Every row gives one point. To make a cloud, some directions were put in groups of two or more. Within a group, all points are equally far from the middle, so they leave a hole (a ring in 2 directions, a hollow ball in 3). The other directions are filled evenly. Then the cloud was stretched, turned, moved and blurred a little. How many holes are there, and how many directions does each take, smallest first?

Cloud, 19 rows:
-37,-18,17
51,-38,1
21,15,-28
-2,-28,-36
-4,-41,10
35,-47,-1
57,8,-26
0,-53,-24
7,-18,40
40,-42,-13
-27,16,11
-22,19,-25
36,32,-24
1,-59,-11
46,-28,19
16,-32,-18
-42,6,2
44,0,20
8,-25,43
Holes: 0

Cloud (31 x 4):
-18,-21,-5,31
-1,40,5,-26
18,-7,-18,36
10,-7,6,-50
15,39,36,14
24,-16,16,-18
-13,53,-17,-4
14,-31,-18,24
-3,45,17,-3
-17,12,-13,6
10,-8,15,-60
50,-9,-6,-35
-14,-4,-10,-50
23,30,2,16
-16,6,6,0
0,13,-13,53
17,59,-34,-14
-11,-13,1,16
17,-6,22,-7
-13,-21,5,13
51,46,-22,-16
-8,12,-37,-39
26,23,9,31
36,0,-9,-28
17,13,-25,-14
-23,23,19,5
0,-27,-21,12
-11,-26,9,14
44,30,8,3
19,-9,-11,38
10,-10,28,24
Holes: 0

Cloud:
47,-14,-5,-27
19,37,17,25
45,31,-3,22
48,-14,20,8
-20,-24,-5,-38
-30,-10,-34,-25
-46,32,-28,-9
-11,56,-7,-27
-15,-11,11,-43
17,-44,-9,14
-26,56,-8,-5
24,17,-9,-50
48,33,-17,20
-2,-18,-11,43
-19,-7,48,-3
-50,11,-25,-14
-14,19,32,-24
49,4,-12,-35
53,32,-30,-27
-31,7,-43,-22
-3,44,-54,-27
50,14,-16,-36
7,-23,-20,34
-13,-11,10,-44
-25,-36,38,28
59,29,-22,-1
Holes: 2 (2, 2)

Cloud:
-5,-8,10,-6,43,-9
41,-20,3,-35,16,36
11,29,-13,-14,16,27
28,30,-7,-23,-11,15
0,-31,-27,-27,8,16
7,-22,-19,-29,34,3
1,-3,-31,2,-13,28
12,33,-12,-16,4,25
-1,-4,-25,-29,-8,52
-22,-6,-33,2,4,46
39,11,11,-30,9,43
7,-15,-12,-36,21,2
-6,-44,-2,-5,44,3
-9,-37,-23,-23,12,6
50,0,13,-1,-15,19
-19,-16,18,-13,9,32
37,-14,-2,-24,26,46
-30,-10,9,-23,3,18
-20,5,-24,12,-18,29
9,-13,-1,-5,-6,55
-12,1,26,-21,4,18
49,2,9,-28,23,36
45,-5,9,-11,-29,15
-6,5,13,1,32,-14
12,-32,-31,-7,12,12
0,-28,3,15,12,-28
20,-32,-27,-7,26,28
32,-21,25,-11,-21,-21
39,19,14,8,3,18
11,-2,-13,18,2,26
-38,-35,-15,9,17,3
-36,10,-16,-14,9,39
-11,-23,3,-3,-22,-20
16,-16,-10,-26,40,-6
4,-31,-15,2,3,-20
14,7,-18,13,-4,19
21,6,0,-7,-39,29
17,-35,-3,-21,-18,9
60,5,9,-19,28,11
-6,30,16,-1,-33,12
-35,-25,-11,-17,17,7
-4,10,15,16,16,-16
32,16,9,-34,-1,44
17,-51,7,-12,25,8
-17,-20,10,5,0,41
9,-18,-30,-30,23,24
0,-24,25,0,-24,-14
21,-7,40,5,7,-22
3,16,19,13,21,-2
-37,-10,-4,-1,-24,36
54,-24,15,-4,-3,-5
-7,-12,-31,3,16,46
Holes: 3 (2, 2, 2)

Cloud, 85 rows:
28,5,4,-8,-40,-9,-17,-8
6,2,31,-15,-25,11,10,17
-17,-12,4,-19,-36,-9,-17,-18
12,-1,9,43,-31,-20,48,20
13,11,-20,-3,21,-18,-28,-13
2,5,7,-3,-13,5,-11,-38
30,23,-6,6,46,15,47,30
33,9,-6,20,49,3,-11,-8
42,25,3,15,8,-11,-15,9
15,-11,-16,5,8,-25,11,1
5,-6,-24,20,-12,9,17,-6
2,-17,-27,1,-40,4,14,18
-33,9,6,12,-30,20,41,-18
29,17,8,12,41,-9,-6,25
40,-12,-15,17,-3,21,-16,18
-24,31,15,21,-22,12,25,4
18,11,-22,20,14,-15,28,21
20,-9,-3,-16,9,-1,50,30
49,-26,17,5,-3,-12,-13,41
23,-17,-15,12,-24,-36,-17,7
14,25,13,31,4,-5,-19,17
-1,-19,-18,9,-9,-19,-17,34
6,4,-30,1,-20,14,5,-16
0,-9,21,-17,-30,25,-28,-2
42,2,-21,33,32,-21,14,14
12,-38,-8,-6,-19,16,-25,29
10,14,16,-1,16,6,-4,-7
-18,5,-33,-22,-3,12,-25,-6
1,-12,18,4,-26,14,-1,5
-17,17,-19,-2,3,22,3,-25
33,21,2,13,-3,1,48,16
28,6,35,13,27,-12,4,-22
33,12,10,9,8,22,31,16
42,-7,-8,28,-8,-12,5,7
41,8,-22,19,26,-12,13,43
-30,-12,1,4,-49,0,-9,-6
41,30,-26,32,32,-6,17,-7
-2,-3,-6,-7,-15,2,19,-1
-8,-7,15,-3,-10,-6,-22,9
-13,-8,1,-7,-28,-10,15,52
45,-8,27,30,24,-2,-36,9
-16,-21,17,-10,-18,19,2,3
38,3,12,11,-10,-12,17,19
-19,0,14,-28,5,2,42,20
-1,41,10,20,16,-5,27,-14
9,4,-27,34,-39,10,21,46
21,6,10,-38,9,25,-6,-10
0,-16,-28,20,-13,-4,-14,-2
-22,-2,-21,-5,11,14,11,38
33,11,-29,3,-16,-2,-1,3
14,-16,-30,-14,-14,2,-7,1
-8,28,-13,3,15,1,20,-4
-20,-3,-3,-18,-47,7,32,19
-7,-10,12,24,-17,5,31,5
-11,21,19,14,-2,-10,13,30
-19,29,6,-16,-8,20,2,-17
38,6,-2,16,54,6,17,16
35,16,4,-1,47,-19,-26,-14
-2,9,13,6,-16,-27,-7,5
1,-16,18,14,-22,14,28,13
17,5,14,-2,2,-8,-26,-17
0,-39,10,21,16,-15,6,10
2,9,18,0,9,37,-14,0
-29,29,-39,15,-2,-29,43,3
25,-23,-10,1,7,3,-8,26
40,-11,8,-24,4,-7,17,25
-20,-4,-22,6,-6,8,10,-25
27,25,18,1,37,-13,-10,29
55,-19,22,-9,-7,-2,-60,27
23,-11,-51,-3,-21,-1,6,19
34,19,22,-4,45,28,26,0
41,4,3,-2,-15,12,-37,26
-4,-4,-15,12,-19,0,28,-21
-21,31,-3,-13,37,21,-2,-12
28,1,-10,4,-33,18,-58,-1
39,-10,5,-3,-8,16,35,29
-17,4,-15,12,20,-26,32,4
-13,-11,7,15,-21,-24,-9,27
1,26,10,-10,49,-16,-10,6
20,-10,-34,16,3,-12,23,-1
27,-23,14,28,-21,-24,0,3
1,13,11,-16,-23,4,-27,11
0,16,-16,26,-23,5,59,14
-10,-21,-10,-6,-8,7,-16,35
-16,19,1,-40,17,13,-30,-30
Holes: 0
